Every row gives one point. Each copy is the shape, with its points in the same order, stretched, turned, moved and blurred by noise. Say if it was mirrored as well.
In the rows, 128 means zero.

Shape (6 x 3):
[[129 136  97]
 [ 93 157 130]
 [154  87 183]
 [126 158 165]
 [120 119 110]
 [128 124  91]]
Copy 1 (6 x 3):
[[124 105 102]
 [ 78 112 132]
 [166 163 184]
 [104 106 171]
 [126 132 111]
 [130 117  94]]
Copy 1 is: mirrored
Copy 2 (6 x 3):
[[143 127  95]
 [106 144 126]
 [175  88 179]
 [139 147 161]
 [135 117 111]
 [141 117  88]]
Copy 2 is: only turned

Shape (11 x 6):
[[ 71  94 152 155 123 121]
 [129 104 133  88 151 141]
 [100 117 130 143 131 108]
 [146 125 129 159 134 106]
 [112 120 104 148 141 107]
 [105 124 133 145 127 101]
 [108 122 165  92  90 127]
 [181 185  90 147 164 163]
 [139  98 107 124 158 174]
 [105 118 117 101 121 139]
 [149 185 130 152 175 113]]
Copy 1 (11 x 6):
[[142 107 137 177  97 152]
 [141 102 133  86 153 150]
 [145 123 117 160 123 128]
 [122 126 122 162 158  93]
 [148 124  95 160 142 126]
 [146 129 125 162 123 116]
 [138 131 161 103  83 122]
 [109 189 103 126 222 127]
 [ 99 112 106 115 175 165]
 [139 131 112 105 115 144]
 [160 170 138 157 201 109]]
Copy 1 is: mirrored
Copy 2 (11 x 6):
[[ 56 120 138 166 136 122]
 [131 156 113 167 158 159]
 [ 88 134 122 153 145 107]
 [122 132 140 143 162  85]
 [100 127 104 150 158  92]
 [ 92 138 127 150 140  99]
 [109 156 144 137 101 161]
 [158 155 102  87 227  99]
 [131 116 105 152 195 153]
 [111 140 103 140 134 148]
 [123 183 126 119 203  73]]
Copy 2 is: mirrored
Copy 3 (11 x 6):
[[ 65 115 173 150 117 125]
 [115 122 128  88 142 132]
 [ 91 130 142 144 126 109]
 [133 131 125 158 119 113]
 [ 94 131 118 153 130 103]
 [ 95 143 139 143 116  96]
 [103 146 166  86  92 135]
 [166 174  75 162 150 161]
 [119 101 103 124 146 167]
 [ 91 139 122 102 120 132]
 [158 184 123 167 156 114]]
Copy 3 is: only turned
Copy 4 (11 x 6):
[[130 102 130  93 149  68]
 [104 102 149  98 129 150]
 [114 124 130 116 142  90]
 [130 129 138 153 137 106]
 [111 130 110 127 143 105]
 [114 130 137 122 135  89]
 [117 115 171  92  85  99]
 [163 178 116 152 133 179]
 [142  99 111 112 141 160]
 [109 120 127  91 104 123]
 [137 182 152 147 163 137]]
Copy 4 is: mirrored

Shape (12 x 9):
[[123 128 108 126 181 148 146 119 111]
 [125 119 116 158 169 137 112 146 115]
 [116 177 131 118 152 127 111 128  79]
 [148 127 100 103  97  83 126 139 154]
 [116 160 173  86 102 117  64  85 160]
 [ 89 160 102 147 146 135 145 112 111]
 [140 115 138 161 143 149 161 141 104]
 [111 141 120  97 148 108 121  90  89]
 [104 109  87 145 149 169 133 140  69]
 [100 147 153  68  93  81 105 101 133]
 [134 117 126 107 135 150 142 181 156]
 [156 151 117  83  91 119 117 109 148]]
Copy 1 (12 x 9):
[[111 138 110 121 159 144 154  83 118]
 [120 115 126 154 161 146 132 122  99]
 [122 159 135 103 130 126 115 112  72]
 [144 118  99 122 114  80 127 146 148]
 [109 120 160 100  88 114  52 118 142]
 [ 93 163 111 141 121 125 148  96  98]
 [133 117 148 137 137 149 186 115 109]
 [116 130 118 103 124 104 115  74  99]
 [106 109  98 131 130 160 168 103  72]
 [106 120 142  92  96  70  85 121 126]
 [115 120 130 111 155 139 164 165 151]
 [148 132 116  91  87 117 109 131 160]]
Copy 1 is: only turned
Copy 2 (12 x 9):
[[ 98 125 108 115 149 150 126 134  79]
 [ 97 118 106 154 139 140 112 168 106]
 [102 168 137 126 115 138  77 147  80]
 [163 119  91 114  98  95 110 106 142]
 [143 130 184 121 109 126  45  93 169]
 [ 74 158 121 141 107 148 131 105 100]
 [114 113 132 150 102 158 149 155  84]
 [107 131 139 110 119 115  81 103  71]
 [ 71 106  88 132 105 169 109 155  68]
 [128 126 168  93  81  82  75  91 143]
 [126 125 114  94 116 152 148 170 143]
 [166 136 126 106  95 141  87  97 136]]
Copy 2 is: only turned

Shape (16 x 11):
[[ 65 145 110 108 146 144 147 128 142 163 132]
 [133 134 112 131 130 117  86 127 145 123 167]
 [137 145 139 165 148 140  81 122  99 157 146]
 [129 153 121 113 147  89  98  88 140 130 142]
 [128 117 114 130 127 113 118 121 131 117 129]
 [143 103 117 126 144  92 139 141 134 132 130]
 [135 145 117 114 124 135 138 129 122 124 123]
 [140 150 110 116 149 123 126 112 150 130 113]
 [132 101 151 115 129 142 140  89 113 155 143]
 [137 150 106 111 149 143 146 140  58 128 128]
 [130 123 113 161 135 115 148 122 147 143 132]
 [138 102 113 117 155 157 129 134  73 114 113]
 [146 107 138 116 143 125  77 118 113 172 125]
 [ 95 143 154 118 132 125 140 133 145 128 132]
 [ 10  89 143 159 139 128 146 139 133 138 124]
 [146 142 113 165   7 109 137 131 141 122 127]]
Copy 1 (16 x 11):
[[113 129 139 117 198 169  93 110 116 148 138]
 [133 108 141 137 131 132  89 155 134 118 156]
 [160 118 112 169 120 142 125 122 132 167 161]
 [136 122 121 118 127 106  77 118 136 121 146]
 [133 112 133 126 136 116 119 134 122 119 124]
 [159 115 158 112 147 101 135 148 121 126 145]
 [144 135 134 115 136 140 126 130 113 127 114]
 [153 129 128 106 134 130  99 119 142 118 123]
 [126  95 142 122 110 145 145 108 103 145 144]
 [170 145  95 126 146 153 152 132  80 140 140]
 [160 109 170 132 148 119 120 119 124 129 127]
 [152 110 101 126 152 146 181 133 111 121 134]
 [146  91 116 121 111 135 133 139 143 172 166]
 [107 150 146 124 151 139 113 113 131 129 130]
 [ 65 114 143 165 224 131 138 106 130 142 127]
 [129 106 189 154  95 107  91 158  70 145  40]]
Copy 1 is: mirrored
Copy 2 (16 x 11):
[[ 77 127  87 127 108 109 118 106 144 134 156]
 [154 133 123 143 156 143 109 106 131 110 182]
 [105 160 162 157 167 169 112 115 104 120 167]
 [148 134 133 129 154 111 115  72 118 142 158]
 [146 104 135 138 134 128 112 122 123 128 144]
 [164 110 129 141 134 119 129 145 123 152 147]
 [133 134 124 122 122 130 138 113 117 123 130]
 [141 142 108 129 148 118 119  98 139 148 125]
 [114  99 172 116 120 160 132  98 132 149 142]
 [102 128 127 105 121 143 133 137  72 123 130]
 [140 115 122 166 133 134 141 117 139 136 137]
 [111 104 135 110 142 165 108 152  91 136 120]
 [127 153 165 132 157 152  94 135 123 165 165]
 [104 124 135 130 131 102 137 115 150 109 140]
 [ 48  64 134 186 111 109 106 142 152 114 153]
 [195 129 181 183  59 138 142 109 122  78 129]]
Copy 2 is: only turned
Copy 3 (16 x 11):
[[ 88 130 153 148 132 139 168 132 149 159 121]
 [126 155 127 141 136 113 131 116 127 120 178]
 [144 123 138 172 181 125 116 103 107 144 149]
 [113 147 128 118 148  86 155  96 118 140 150]
 [129 139 127 143 115 106 135 121 106 121 134]
 [145 144 126 145 128  84 149 153 107 116 123]
 [138 142 130 123 118 140 138 118 109 137 120]
 [144 140 120 120 124 120 152 102 132 143 114]
 [135 150 179 161 122 106 138 107  87 155 117]
 [134 152 122 146 166 157 144 129  70 136 103]
 [153 108 147 141 125 103 160 133 114 124 138]
 [144 157 123 183 126 140 117 108  78 119  87]
 [146 151 135 176 149  97 114 108 110 178 133]
 [102 138 160 125 134 116 130 129 139 132 121]
 [ 42  95 172 189 120 105 130 161 143 107 111]
 [145  86 139  90  67 141 115 147  86 144 189]]
Copy 3 is: mirrored
Copy 4 (16 x 11):
[[ 87 119 148  82 116 156 138 113 114 172 152]
 [147 122  88 115 126 148  96 123 132 102 151]
 [159 132 103 130 156 158  80 124  85 138 136]
 [138 162 104  96 141 115 105  98 135 110 139]
 [125 125 105 123 131 132 121 127 120  96 128]
 [136 129  89 126 126 120 131 158 129 117 121]
 [134 135 121 119 114 151 138 110 112 119 119]
 [123 152 120 112 130 147 122 113 144 124 109]
 [149  85 120 117 134 106 110  99 100 144 111]
 [148 142  98 113 139 164 167 104  72 141 110]
 [109 130 100 147 131 130 116 135 130 135 130]
 [144 104 106 119 157 163 155 128  81 117  95]
 [162 116 100  91 137 129  76 133  96 128 104]
 [130 125 164 115 111 135 133 129 122 135 155]
 [ 56  84 179 110 144 126 140 165  84 139 194]
 [102 135 102 174  48 122 104 102  88  55 133]]
Copy 4 is: only turned
